Rows are points. The last column is the point's height on a tilted bowl or saddle (a function of degree 2), plus a little noise. Count its main directions that bend up, bend down and stay straight.
In the rows, zero is written as 128.

Points (18 x 4):
[[ 93 193  87 173]
 [148 101 142 120]
 [138 124 151 119]
 [161 134  94 143]
 [ 87 100 181 131]
 [135 132  89 139]
 [ 91 161 107 140]
 [106  88  84 158]
 [ 62 216 128 190]
 [111 147 113 127]
 [122 132  60 173]
 [145  61  74 182]
 [ 95  24  69 241]
 [113 156 162 131]
 [180  81 119 143]
 [ 88  43 166 150]
 [ 81  89  61 202]
 [109 143 176 132]]
Directions: 3 up, 0 down, 0 straight

Points (23 x 5):
[[202  75 148 191 156]
 [107 133 149 204 126]
 [133 159  91 117 141]
 [123 110  44  71 126]
 [157 138  79 100 153]
 [151 143  97 158 137]
 [118  72 173 145 128]
 [123 141  64 143 119]
 [200 126 159 141 147]
 [179 102  61 172 136]
 [194 151 182  53  81]
 [209 113 133  92 150]
 [197 155  72  76 175]
 [140  94 172 184 140]
 [ 40  45  38 130   7]
 [ 50  95 111  96 143]
 [153 185  88  95 140]
 [127 103 153  62 120]
 [146 154 111 139 140]
 [102 138 103 130 139]
 [164 126 123 160 148]
 [117 123 117  85 146]
 [151  67 144  92 109]]
Directions: 1 up, 2 down, 1 straight

Points (22 x 5):
[[ 66 102 139 125  95]
 [198  95 146 188 164]
 [119 184 141 111 141]
 [132  96 107 189 164]
 [161  39  92 140 215]
 [225  76 185 204 215]
 [ 95 124  99 111 125]
 [148 133 119 165 130]
 [180 149  96 167 116]
 [185  94 122 175 155]
 [208 122 179 129 120]
 [149 187 142 152 128]
 [124 209 136 207 204]
 [151 116 100 104 136]
 [153  96 159 141 142]
 [182 186 106 139  87]
 [123 112 217 125 179]
 [175 132 169  79 141]
 [176 153 202 161 163]
 [108 166 134 212 189]
 [129  96 172 182 164]
 [159  68 118 159 171]]
Directions: 3 up, 1 down, 0 straight

Points (27 x 5):
[[ 91 109 120 134 127]
 [ 91 134 161 190  97]
 [ 91 101 117 101 133]
 [143 133  54 183 125]
 [130 132 111 108 100]
 [168 157  58 148  90]
 [132 185 195   8 128]
 [102  66 171 168  90]
 [214 148 105  93 118]
 [166 123 144 141 139]
 [153  97 113 163 124]
 [ 90  67 178 228   7]
 [108 127 187 224  50]
 [167 207 131 101  99]
 [120  91 146  88 145]
 [ 87  41  99 104 174]
 [ 41 103 114 208 151]
 [141 127 164  48 145]
 [127 146 191 138 122]
 [112  86 185 133 121]
 [139 155 125 120 107]
 [ 40 112 114 174 162]
 [148 140 160  78 133]
 [141 132 135  91 114]
 [122 146 180 105 130]
 [136 124 183 119 136]
 [190 105 162 161 160]]
Directions: 2 up, 1 down, 1 straight

Points (39 x 7):
[[149 155 102  87 162  35 191]
 [122 217 175 134 205  83 195]
 [150 156 124 147 115 174 124]
 [117  62 149 135 167 216 120]
 [141 107 139 119 168 162 130]
 [160 103 100 127 194  72 175]
 [ 73 221 142 137 147 156 160]
 [142  89 125 172 163 160 111]
 [194 159 105 124 127 132 175]
 [148 156 147  84 118  84 147]
 [ 81 146  65  78   7 156 207]
 [141 128 117 116  98  61 153]
 [ 90 123 170   8  87  70  64]
 [127 166 132 180  94 108 149]
 [123 172 179 215 136  59 194]
 [163  66 114 139 123 157 148]
 [144 115 157  20  45 161  45]
 [102 111 111 107 170 178 121]
 [ 92 122 173  60  57  89  62]
 [ 70 121 113 184 120 119 137]
 [101 164 184  98  69 170 121]
 [141 159 109 186 162 118  90]
 [160  92 139 125 126 126 149]
 [150 100  90 173  65 111 183]
 [ 62 108  31 116 102 178 174]
 [129 121  70 115 214 144 107]
 [129  51  83 130 148 143 152]
 [117 129 127 135  44 124 145]
 [129 109  71 106 125 166 135]
 [131 119 108 151 187 154  89]
 [112 161 170  95  71 128 113]
 [154  84 145 239  89 143 210]
 [173  61 158  62  21 100  63]
 [147  89 172 110 213 170 173]
 [ 88 132 109 108 142  76 145]
 [128 102 136 141 116 206 112]
 [108 127 181 101  99 141 115]
 [ 59 111 167 110 116  88 153]
 [165 167 147 106 174 137 168]]
Directions: 4 up, 1 down, 1 straight

Points (46 x 7):
[[182 186 103  98  76 157 108]
 [122 165 110 143 138 157 133]
 [142  99  85 188 155 100 150]
 [106  97 123 118  95  69 155]
 [121 132 182 126 111 140 131]
 [145  68 128 135 192  85 199]
 [177 138 150  94 167 143 140]
 [142 159  90 220  82 109 125]
 [ 81 188 174 155 203 145 161]
 [139 182 153  75 140  96 124]
 [148  84 135 122 121 132 135]
 [170 215 142 104 249 132 218]
 [ 51 158  97 114 126 179 164]
 [168 125 163 195 127  65 151]
 [150 104 175 103 150  79 153]
 [211 101 144 129 165 165 151]
 [154  74 130 162 150 128 163]
 [ 92 164  72 133 144 153 153]
 [ 78 193 111  93 141 137 146]
 [ 84  94 129  89 131  99 148]
 [118 144 176  96 128 100 122]
 [176 126  97 144  74 143  94]
 [  7  92 175  40 160  37 164]
 [159 155  95 171  91 180 124]
 [171  72 160 125 106 147 143]
 [ 51 158 100 169  76  54 191]
 [153  82  67 198 162 163 159]
 [126 156  60 118 155 174 143]
 [227 196 171 137 127  95 103]
 [179 131 106 162 121 194 124]
 [115 173 127  97 119 151 128]
 [102 182 103 147  96 129 138]
 [221 177 147 186 121 187 142]
 [141 105 127 129  88 113 127]
 [162 182 128 141 127 169 126]
 [201 175 197 105 154 152 161]
 [217  91  97 149 132 137  95]
 [187 197 119 115 186 112 129]
 [174 160 195 224 171 204 249]
 [220 164 184 189 168 127 171]
 [186 135 127  65 187 206 171]
 [104 122 129 106 143  76 142]
 [ 86  66 228 177 118 124 217]
 [131 148  51 154 181 183 156]
 [108 130  78 117 100 134 136]
 [128 165  83 138  94 142 121]]
Directions: 4 up, 1 down, 1 straight

Points (65 x 9):
[[144 115 142  86 156 183 150  84 161]
 [144  56 128 126 132  84 128 201 202]
 [ 99 115 145 172 130 151  93 146 143]
 [155 164 181 139 126 142 181 213 168]
 [ 46 100 125  69 107 213  89 147 243]
 [139 133 101 165  76 147 126 115 137]
 [129 168  63 171 150 116 152 104 124]
 [194 107 126 137 118 149 173 123 146]
 [189 101 116 137 156 163 172 110 151]
 [105  94 110 124 170 151 111  72 166]
 [ 95 132 109 142 153 110 117 137 118]
 [167 199 105  50  88 186 118 141 188]
 [148  70  74 223 105 172 126 130 236]
 [147 129 133 202 194 139 192  41 147]
 [ 83 106 188 148 152 147 166 104 153]
 [150 142 179 117 113 170 139 188 173]
 [104 165 169  76 119 129 136  73 160]
 [ 94  92 218  95 107 106 173 108 149]
 [104 172 131 157 125 123 122  83 119]
 [183 136 208 148  97 122 133 127 207]
 [113 108  94 132 158 151  96 125 132]
 [103 117 156  90 188 187 107 147 188]
 [132 145  94 106  53  83 189 101 105]
 [146 154 130  49 141 110 132 102 141]
 [ 99 162 165 143 147  96 111 167 152]
 [138 144 162 191  99 169 116 176 197]
 [ 93 105  95 166 158  95 146 175 154]
 [199 117 150 105 134 107 111  64 177]
 [ 94 156 133 189  82 144 163  95 175]
 [ 64 137 153 168 142 171  95 118 158]
 [145 168 164  92 132 116 144  87 135]
 [105 106 160 150 126 143 133 112 143]
 [123 170 192 147 130 164 168 148 171]
 [170 105 140 172 119 134 110  92 144]
 [ 75 110 122 120 134 109 203 123  87]
 [162  83  97 140 161 103 153 140 150]
 [134 136 131 162 166  95 115 133 106]
 [115 153 155 211 204 153 104 153 111]
 [ 94 126 116 117 114 138 136  80 137]
 [132 138  83 112 195 181 110 164 160]
 [139 135 120 124  60 143 107 101 132]
 [190 179  70 151 111 120 100 180 161]
 [135 134 110 183  75   7 184 116 222]
 [ 96  74 128 121 146 167 131 108 177]
 [ 66 138 104 132 132  77 188 125 115]
 [119 123 136 139 115  67 110 130 141]
 [ 46 152 173 126 210 141 143 160 172]
 [124 138 158  79 152  97 125  87 145]
 [112 129  49  90  88  88 105 142 157]
 [154 149 178 168 185 149 118 108 122]
 [152 182 113 159 113 167 156 106 149]
 [179 136  90 100 193 164 103 148 160]
 [121 159  96 130 186 134 111 193 147]
 [171 138  96  85  90  88 166 153  99]
 [123  88  78 177 168 142 106  60 155]
 [ 95  72 141  70 104 154 184 105 120]
 [ 99 178 100 166 155  98  93 138 106]
 [ 96 123 128 106 110 155 118 151 129]
 [ 52 122 117 131 132  63 166 173 143]
 [116 104 131 153 156 133 146 198 142]
 [148 193 203 164 145 130 144 133 193]
 [127 149 136 113 214 214 195  77 176]
 [ 59 109 113  83 200 169 131  79 218]
 [148 188 118 138 150 106 112  79 107]
 [ 93 127 195  75 147 115  89 132 204]]
Directions: 6 up, 1 down, 1 straight

Points (74 x 9):
[[ 68 121 175 103 141 193 126 139  72]
 [136 139 181  88 153  69 147  43 118]
 [120  97 153 131 151  97 148 183 126]
 [ 82  79 171 114 118 174  95 129  82]
 [120 159  77 140 114 101 145 157 155]
 [164 123 124 104 130  56 157 176 124]
 [123 100  74 143 141 119 122 121 164]
 [171 184 113 113 191  91 127 106 187]
 [ 97 149 106 151  85  81 132 121 159]
 [ 91 124 142 136 173 152 165  96 117]
 [160 140 205  72 110 119 132 171 112]
 [170 126 111 159  92  62 113  60 202]
 [163  93 136 149 154  87 173 102 139]
 [124 125 187  89 186 128 147 171  84]
 [ 97 163 110 165 151 139 124  70 143]
 [ 98 106 109 166 219 166 162 170 229]
 [231 159 168 154 169  82 130  49  84]
 [120 172 108  95  96  74 106  88 185]
 [120 145 135  88  89 101  90  75 158]
 [133 158  94 102 170 115 110  72 180]
 [120 143  72 130  76 125 163  86 140]
 [138 249 102 115 157 132 130  96 149]
 [125 179 122  56 149 134 188 192 204]
 [118 168 141  87 223 136 197 139 162]
 [133 117 149  82  87  80 158  69 175]
 [107 174 156 174 127 143 101 118 108]
 [ 67  97 120  79 103 127  93  84  94]
 [112 141  61 162 115 133 129 114 156]
 [203 103 159  73 145  90  93  97 139]
 [155 166  77 114 133 128 131  76 163]
 [147 100 179 185 140 140 149 144 144]
 [201 103 109 143 130  88 155 167  95]
 [ 58 144 115  40  70 157 111 149 106]
 [163 104 114 211 122  83 111 102 204]
 [ 41 165  77  70 133  83 182 140 213]
 [132 143 168 203 154 168 157 159 174]
 [139 227  78 128 116 140 129  68 125]
 [204  59 143 182 181 183 123 189 195]
 [132  78  82 127 138 131 105 101 152]
 [118 197  90 152 123 146  80 215 172]
 [106  56 143 122 149  65  74  87 149]
 [153 186 164 168 140 188 180 140 132]
 [131  64 128 126 112 124 104 170 118]
 [ 98 143 140  90 112  93 137 122 145]
 [  7  93  63 114 181  63 101 101 165]
 [125 152 106 115 151 119 118 122 162]
 [157 111 193  78 139  37 213 160  99]
 [100 118 164 132 146 132 165  28  94]
 [169  90 104 136 166 145 187  44 141]
 [ 76 100 127 111 111  89 115 134 125]
 [166 130 128 192 149 159  96  53 155]
 [139 172 118 146 184 158 157 208 225]
 [168 165  48 133 134 164  97 145 167]
 [130 168 154 189 119 164 103  93 105]
 [140 113 146  98 139 176 183 169 141]
 [121  95 125 174  28  78 154  77 209]
 [211 134 117 130 152  80 152 120 124]
 [ 91  93 146  58 102 121  42 185 112]
 [119 157  88 113 121  43 186 115 217]
 [ 71 183  26 156 104 170 124 129 117]
 [156 144 189 205 122 163 140 131 130]
 [135 189 162 117 143 173 140 112  94]
 [141 147 151  69 125 156 166 127 131]
 [123  98 113 191  52 134 165  79 187]
 [119  65 124 132 117  85 170 115 136]
 [ 81 105 122 153  68 118 107  94 142]
 [ 95  71 140  61 126 111 136  31 103]
 [ 34 104 129 130 103 117  63  67  80]
 [169  66 134 143 152 169 181  97 125]
 [148 121 157  94 109 152  83 150 135]
 [173 113 125 147 126  75  82 140 166]
 [ 70 105 101 188 125 155 193 145 211]
 [ 98 130 131  87 129 138 107 122 117]
 [188 127 122 140 229 137  86 121 190]]
Directions: 4 up, 3 down, 1 straight
